Each row is a point. To make a cloud, some directions were put in groups of two or more. Within a group, all points are equally far from the middle, so they leave a hole (a ring in 2 directions, a hollow ball in 3). The other directions are filled evenly. Then the cloud was stretched, turned, moved and blurred a little. Count the holes, and give their numbers of directions, smallest first.
(in the rows, 128 means zero)

Cloud:
[[180 154 169]
 [110  84 162]
 [106  85 106]
 [131 124  91]
 [112 176 142]
 [139 190 198]
 [169 152 114]
 [113 177  86]
 [150 156  85]
 [143 192  87]
 [133 113 198]
 [114 134 160]
 [165 133 123]
 [ 35 126 168]
 [144  95 164]
 [200 173 106]
 [156 161 201]
 [ 86  83 110]
 [148  76  79]]
Holes: 0

Cloud (28 x 4):
[[109  73  71 122]
 [ 84 147 142 143]
 [113 111 182  74]
 [134 184 137 158]
 [155 169  96 137]
 [201 144  95 122]
 [154  77 142 143]
 [ 95 112 187  86]
 [100 112 206 100]
 [137 153 147 203]
 [177  93 122 151]
 [130 104 162  63]
 [160 178 108 137]
 [110  69  77 117]
 [ 91  56  89 147]
 [147 149 198 150]
 [161  85 140 150]
 [174  76 118 103]
 [165 178 175 136]
 [184 122  75 166]
 [ 58 106 173 148]
 [ 69  85 186 141]
 [141 166 165 189]
 [132  53 111  95]
 [ 64  73 141 167]
 [175 161 172 103]
 [125  52 107  96]
 [102 108 121  89]]
Holes: 2 (2, 2)

Cloud (55 x 6):
[[147  47 112  66  74 138]
 [127 159  93 177  91 115]
 [100 109 136 153 116 200]
 [178  80  77  87 116 159]
 [ 99  45 107 164 140 139]
 [174 110  81  83 140 146]
 [150 165 159  11  93 128]
 [ 91  95 152 216 118 115]
 [127 120 113  51 150  67]
 [123  92 131  97  37 154]
 [134 169 136 158 122 116]
 [150 142 162  94 154 100]
 [112 147 182  98  72 103]
 [ 58 138 116 166  82 159]
 [166  94 162 140  62 168]
 [164 161 180  65  84 153]
 [ 78  73 126 133 127 160]
 [163  75 202 116 118 132]
 [148  60 146 177 114 135]
 [ 99 137 129  46  77 108]
 [118 117  56  94 102 109]
 [ 93  59 161 158 106 164]
 [137  48 111 113 103  70]
 [ 92 106  59 172  84 159]
 [ 45 147 187 181 128 134]
 [160 122  44  68 114 134]
 [163 104 117 142  41 142]
 [101 189 159 130 114 142]
 [162 128 108 110 163 126]
 [152  59 116 161  79 162]
 [153 110 128 163 120  92]
 [199 139 125  81  86  85]
 [108 117  98  68 153 100]
 [147 124  79 162 163 100]
 [139 116 187  70 145 130]
 [ 94 156 173 156 164 136]
 [116 169 105 108 139  66]
 [136 121 108 106 157 162]
 [138 121  48  77  78 128]
 [120  83 158  61 148 129]
 [ 77 102 145 141 105 182]
 [ 51  58 174 143 135 143]
 [120 159 170  36  95 137]
 [ 91  45 194  97  85 136]
 [171 135 192  47  81 161]
 [142  91  61 173 110 202]
 [137 131 203 109 129 104]
 [179  86 139  81 126 161]
 [127 165 131 129 132 193]
 [ 57  97 155 132 119 161]
 [106  99 123  82  80  69]
 [ 86 131 121 106 104  61]
 [118  80 102 101 127 160]
 [ 92 198 147 109 118 118]
 [ 75 138 146  94 104  62]]
Holes: 1 (4)
